Rows are points. Before rounding, the points of a table are all equally far from one centre. They may lie mostly on one side of it. Write the centre, to within rounding.

Points (10 x 3):
[[-45 -27 -18]
 [-38  19  -2]
 [-33 -31 -21]
 [-26  19   7]
 [-38 -24 -25]
 [-48  -5 -23]
 [-38 -37  -3]
 [-50 -29   0]
 [-42 -23 -24]
 [-51 -24  10]]
Centre: [-28  -9  -1]

Points (17 x 11):
[[ 60  12  35 -15 -41  45   2   8  -2 -10  14]
 [ 62  19   0 -28 -17  42  13  25  33 -31   2]
 [ 39  33  24 -46 -51  46  14  -4  10 -22  11]
 [ 23  12  32 -22 -53  29 -14  34  16 -14  55]
 [ 34  27  44  -6 -35  23  16  37  43 -36  30]
 [  9  28  47 -16 -25  37  13  29  43 -17  34]
 [ 17  14  42 -29  -5  31   1  33  38  -8  11]
 [ 28   8  46 -12  -9  -4 -31  15  30 -19  -2]
 [ 35  39  25 -28 -16  13  -7  -1  41  11   0]
 [ 54  41  30 -26 -49  18 -12  17  21  -9  27]
 [ 46  22  16 -28 -30  39  22  27  33 -58  30]
 [ 35  -2  24 -14 -51  63  16  29   8 -22  17]
 [ 45  11  46 -33 -25  31   5  21  -4 -34  31]
 [ 26   9  19 -22 -34  11  28  49   7   0  10]
 [ 46  33  38   0 -62  25 -22  -6  33 -34   7]
 [ 44  23  17 -38 -33  29  32  27  35 -17  27]
 [ 16  19  51 -32 -26  14  14  32  24 -43   9]]
Centre: [ 15  15   3  -3 -27  20  -1   3  15 -27  17]

Points (31 x 24):
[[ -5 -15 -39  -2   4   6  26 -23  -4  23 -35  25  18  22 -10  40  72  13
   44 -63  21   0  -8 -31]
 [ 26 -23   7  28  32 -37 -26 -21  41   9 -15  36 -33  49  -6  37  39  -1
   44 -77  -1  14 -11 -11]
 [ 32 -19  -4  20  23   7  11   3  38  41 -42   7  20  28 -13  50   3  -3
   18 -52  30  13   1 -27]
 [  6 -26 -17 -22  -6   4  -7 -45  46  29 -29 -20   0  65 -27  40  39 -50
    4 -44 -21   8   3  -8]
 [-17  -6  20 -10  -8 -23 -12   7   5   2  15   0  40  27  26  74  63 -49
   -9 -25   7  -9 -13   8]
 [ -3 -13 -25  30   7  -1  15  -7  -1  34 -20  28  36  38  17  46  74 -36
   10 -53 -38   4  15  13]
 [-11   4 -32  26  28 -21  34 -16  16 -13 -40 -28  24  54  22  38  36   5
   51 -32 -31 -12 -55 -11]
 [ -1   4 -19   0  16 -13  -4  16  46   7  -1 -14 -25  19  17  18  24 -34
  -28 -60 -65 -14 -11 -47]
 [ -9 -10  -1  30  -4  13  35 -16  58   0 -34 -20  25   4  -8  45  21 -62
   54 -36  -8   6  -7 -21]
 [-12  -9  24   6 -16 -23  11 -12  54  28 -29  21  21  78  -3 -21  27 -22
   25 -82  20 -21 -21 -36]
 [  3  13 -35 -11   1 -15  24 -17  65  13 -45  44   9  59  -4  31  30 -40
   33 -45 -41  -1   1 -22]
 [ -4  14   8  -6  -9 -34  24 -53  29  12 -19  13   1  62 -20  45  11 -10
   21 -42 -31 -14  12  10]
 [-28  -1 -26  34 -17 -19  21  24  28  12 -12  -7  24 -14 -55  41  31 -46
    2 -63 -11 -12 -31  -5]
 [-43 -18  12  12  15  -8  45 -15  35   3  -9  10  37  24   3  39  55 -56
   19 -23   1   7 -20 -57]
 [ 25   8 -16  35 -15   7 -13  52  14  25 -15  19  23  20 -10  27  44 -38
   24 -75  23  -7  19 -34]
 [ 11  30 -29  -6  15   8   8  17  17   8 -13  33  14  36  24  50  52  -9
   22 -46 -42 -29  10 -43]
 [-17 -17 -27   6   4   5  13  -4  28  33   2   1  14 -10 -36  39  25 -60
   -7 -72 -36 -40   0 -27]
 [-28  21 -29  44  -8  37  13 -27  36 -10 -55  53   5  41 -13  38   6 -27
   42 -44   2   6   7 -12]
 [-17  -7 -35 -34  -5  23 -23  19  22  21 -15  31  65  79  -1   4  -6 -54
   29 -68   9 -21 -36 -26]
 [-17  15  11 -12   9   6  65 -28  54  24 -26  25  16  22  -4   7  34 -35
   28 -49 -16  11 -28 -22]
 [-23  29 -13 -63  -2   2  20 -19  41   4 -24  19 -35  21 -22  42  23 -44
   52 -33  -2   2 -14 -13]
 [ -5  15 -17  -5  15 -33  48  -2  31  -3 -32  11  45  50 -19  27  23 -22
   18 -75 -17  18 -40 -24]
 [ -3  17  20 -20  20 -13  13   0  33  32 -54   9  -5  31 -19   9  40   4
   33 -83 -34 -46  -8  -4]
 [ -4  40  -8 -33  10  14 -15 -15  19  21 -31  30  18  50 -29  32  32  -1
  -31 -50 -22  -2 -10 -18]
 [-13 -14 -40 -43 -37   6  15 -20  34   5 -66  18  21  33  -3  49  23 -31
   31 -23 -25 -10  -8 -25]
 [-30  66  15 -25  28  11 -13 -19   1 -16 -49   8  17  35 -27 -14  -2 -24
   60 -41 -26 -11   0 -35]
 [ 24   2   4  10   3  -6 -17 -29  45  43 -24  20   6  58  13  47  43 -35
   21 -74  -9 -16   5  -4]
 [ 45   6 -14  -5 -26  20  30  18   8  26  -6  26 -31  28 -30  26  31 -37
    8 -61   2  -9   2 -10]
 [-27  25 -11  34  -7 -25 -23 -13  -2  39 -71  21  11  17   1   2   7 -36
   -5 -73  46 -18  19   5]
 [ -8  11 -31   4 -25  18 -28 -10  71  25 -29  64  -2  20  -5   3  -3  -7
   21 -45  13 -13  12 -46]
 [  7  18 -14   7   8   7  16 -40  50  28 -23  16  27  31  13  16  16 -22
   26 -98   1   9 -25 -18]]
Centre: [-17 -18 -16   1  18  -6 -16   5   9 -12 -15  12   4  25  -1 -12  18 -28
  22 -24   3 -14 -12   4]

Points (30 x 24):
[[ -5 -35 -32  11   1  30 -12  33  28  14  31 -51 -20 -18  27   7  13  29
   25  -5 -58  11 -53   9]
 [ -9 -14 -46 -43  -2 -24   3  10  26 -66  38 -41  -2  -2  -9  -7 -15  40
   33 -20 -71 -48  34 -15]
 [ -3 -37 -43 -51   7  56 -35  17   6 -19  36 -41  39 -49 -15 -17  -5  53
   47  -3 -74   7  18   4]
 [ 68  -6 -35 -20  19 -11   2  16  -2 -11  41 -51 -27   3  17  25 -15  26
   10 -18 -86 -25  30   2]
 [  8 -14 -38   7   5 -32  10  32 -11 -54  39 -36  19  24  10   7 -27  39
    9 -29 -83   7  12  28]
 [-22 -13 -32 -31 -28   4 -15  -2  39 -29  63 -35   0  21   7   4 -23  10
   -8 -63 -29 -12 -10   3]
 [ -5 -50   0 -44 -13  -4   6 -11   5 -38  51 -19  17  30  -3 -13  -5  18
   18 -57 -39  46  -8   9]
 [-12 -16  36 -43 -26  25  32  18   3  24  55 -22   6  -2  -3  15  -7 -11
   42  -4 -45 -12 -12   9]
 [ 22  -4  10 -28 -20  32  19  13  -5 -10  22 -48  24  20   6   8   3 -19
   -1 -11 -78 -17  58  20]
 [-29  63  20   1   8  16  24   1  18   3  -1 -15  21  17  13  30 -35 -24
   34 -22 -54 -14  52  19]
 [ -5 -28  31 -30  18  -5   6  -5  -4  -4  53 -19  23  -5  19 -25 -16  22
   18 -20 -56 -31 -29  52]
 [ -2  11 -45 -64   7  -6  -2  -2  20  12  44 -26  15   2  -9  29 -36  29
   17 -48 -78  -5  33  31]
 [  6  10 -27 -27 -16  26  -8  -5 -13  -8  62  -1  -2   2  62  -1 -26 -24
   15 -37 -61  -6  14   1]
 [ 16 -19  12 -53 -21  66   2  -1  -5 -29  41 -58   6  18  25  -7   9   7
   34  -1 -28 -32  12  -2]
 [  7   0  -6 -50 -13  21  -7   6  31 -22  62 -41   5   3  35   0 -13  -8
   23  -1 -42   7  20  29]
 [-25 -31  -1  15 -10  -3  -4 -12  37  -2  43 -35 -15 -18  47   2 -24  36
   53  -9 -81 -35   7   7]
 [ 14  19 -31 -14 -33  -4 -23   5 -18   3  39 -78   4  -3   8  30   3  23
   -4 -11 -27 -38  14 -20]
 [ -9  -4  36 -46 -34   3  20   8  19 -28  55 -44  21  17  36 -14   8  31
    5 -32 -36  -1  21 -40]
 [-28  12 -15  -4   2  52 -10   9 -19   7  68 -29   0  -6  20 -20 -12 -10
   47  -5 -36  -8 -34  34]
 [-18 -13  20 -38   9  -4   5   1 -24   3 -20 -17   2 -29   3  71 -12  63
    8 -32 -12 -42   6 -29]
 [ 12 -38  -8 -28   8  23  10  -3  -2  -6  33 -65   6  22  44  -2   9   5
   41 -56 -63  11  27   0]
 [-41  77 -21 -36  31  -4   4   2  -4   3  53 -46  17 -22  -2  -9  -5  18
   38 -45 -78  -4  14 -14]
 [-30  15 -49 -16  18  39   8   1  21 -35  58 -52  11   8  -7  -4  11  34
  -24 -67 -54 -21  24  30]
 [-42  -4  -9 -32  25  33   9   2  25 -44  77 -39  28   4 -11   8   7  24
    9 -31 -37  -6  12  40]
 [  2 -13  -4 -17  -2  41 -22  41  -4 -54  46 -65  34 -16  17   6  -9  34
   29 -25 -35 -53  27  -6]
 [ 11  -9   7 -19 -29   9 -28   5   3  -3   7 -19   6 -56  10  50  -9  83
   49   2 -45  -3   0  35]
 [-42  10  34  -8 -15  20 -41 -14  -1   9  37 -46  62 -21 -32  -2 -18  22
   25 -49 -63   3  47 -35]
 [ 54 -16 -46 -24  15  35  -7   5 -24  -8  41 -37 -10  24  24 -39  20  -1
  -25 -15 -12   9   5 -10]
 [-28   5 -27 -10 -30  15 -33   7   6  -9  51 -60   1 -26 -11  25  16  -7
   16 -56 -43   0 -15 -27]
 [-15  17  18 -10   2  48 -22  35  42 -45  12 -55 -22   8 -32   0   8  27
   23 -56 -28 -22  -4  48]]
Centre: [ 12  12  -8   6  13  32  10 -10   8 -11   4  -3   4  -9 -20 -14 -18  43
  18 -21 -41  -1   6 -21]

Points (29 x 24):
[[ -2  24  51 -43 -17  31 -17  36 -47 -20 -36 -40  10  44  31   1   0 -17
  -30 -12  39  38 -16  28]
 [ -3  20  47 -39 -23   2 -14  21 -30 -38 -33 -47  26  11  38  13 -11 -13
  -41  -9  18  61 -29  10]
 [-19  31  -3 -24   2  24  16  28 -24  -5 -45 -36  14  35  23  16  13 -21
  -65  27  16  44 -27   1]
 [  2  27  20 -43   4  32 -18  39 -19 -27 -50 -44   3  56   1  -1 -16 -15
  -46  22   1  39 -47  25]
 [ 20  47  31 -22  -3   8  -4  13 -30 -17 -19 -55  20  58  11  -5  -8   1
  -51  51  20  11 -25  18]
 [-22   8  14 -53  -1  22   5 -27 -31 -26  -2 -44  16  39  16 -18 -34  -2
  -20  16  -3  49   6  34]
 [ -9  14  17 -40 -38  15  -1 -11 -50 -41 -25 -67  27  54   3   8  -4 -13
  -49  22  60  13  -5  12]
 [  6  18  37 -44 -26  -7 -14  24 -55 -23 -29 -45  22  39   1  27   2 -17
  -18  21  24  54 -29   2]
 [-22  38  29 -40 -22   1 -13  -2 -47 -14 -33 -39   5  53  40  23 -16 -18
  -53  12  27  27 -28  20]
 [ -9  -6  38 -37 -28   3 -18 -23 -37 -22 -21 -42  13  59  15 -11  -1  -3
  -45  11  29  44 -41  26]
 [-22  31  30  -1 -19  19   5  -6 -36  -3 -46 -57 -10  16  12 -15  -2 -34
  -50   9  18  52 -33  -2]
 [ 15 -14  65 -14   3  66  19  13 -48 -53 -55 -60  27  29   1  -2 -19   9
  -44  12  43  26 -23  32]
 [  3  20  42 -27 -42  -9  -9  11 -14 -12  -2 -22  35  41  32  22  27 -20
  -29  20  46  13 -14  29]
 [  3  28  57  -1 -19  22   1  16 -29 -32 -34 -23  -8  84   6   4  -4  -1
  -35  15  41  14 -28  17]
 [ 12  28  58 -41 -20  39  22   7  -6  -7 -27 -25  28  50  18 -11   7  12
  -63  34  20  36   4   2]
 [ 19   8  24 -23  -5   2  -2  28 -51 -37 -40 -35  19  52  45   7  -4 -46
  -34   9  39  32 -32  17]
 [ -4  20  44 -68 -17  23  24  24 -44 -21 -49 -53  35  37  23  13   9 -41
  -30  16  19  49 -14  14]
 [-12  19  14 -19 -12  19  -8  -4 -17 -20  -7 -42  48  53  -6  13  -3  -9
  -23   1  37  57 -40  25]
 [-15  19  53 -41 -27  19 -15  -3  -8  -8 -54 -20 -12  14   0  20 -10 -31
  -21  44  -5  63  -5   8]
 [-19  34  59 -54 -33  32 -21  19 -15  13 -18 -40  27  52  14  -1  -5 -12
  -24  23  17  28 -34   5]
 [-14  25  23 -50  -2  44   8  -4 -13 -39  -2 -55  23  51   9   1 -20 -29
  -37   5  21  29 -13  65]
 [  0  -6  35 -13  -8  -3   7 -26 -41  -2  -6 -53  19  35  24 -12 -13   5
  -41  23  42  49 -15  16]
 [ 27  28  33 -16 -15  33 -16   6 -12 -12   3 -52  23  59  23  -9  -3 -17
  -21  22  54  30 -20   3]
 [ -8  47  31 -31 -11  49 -23  35 -47 -16 -21 -45  28  44  -2   2  -8 -16
  -34  25   6  33 -30  15]
 [-30   4  20 -44   2   6 -19 -30 -53 -21 -34 -45  17  40   8  11  -4 -36
   -3   3  41  36 -36  20]
 [ 18  44  27 -49  -5  46 -26  19 -31  -4 -20 -36  29  41  11 -15   2  11
  -48   1  31  18   6  15]
 [-20  13  64 -23 -13  14   8  16 -44 -15 -20 -62  19  52  -6  -3  -9 -12
  -59   8  21  30 -19   2]
 [ -6   8  28  -4 -38  22   2 -14 -48 -48 -52 -58   9  56  17 -11   5  12
  -12 -11  36  43 -14  11]
 [ 15  47  45 -22 -18  25 -13  13 -39  -8  -1 -71  28  19   5  19 -19 -23
  -41  18  15  43 -14   5]]
Centre: [ 14  -1  21 -28 -23  34  21  -5 -16 -16 -39 -27  13  10   7  15 -18  -9
 -15   7  11  -8 -25  12]
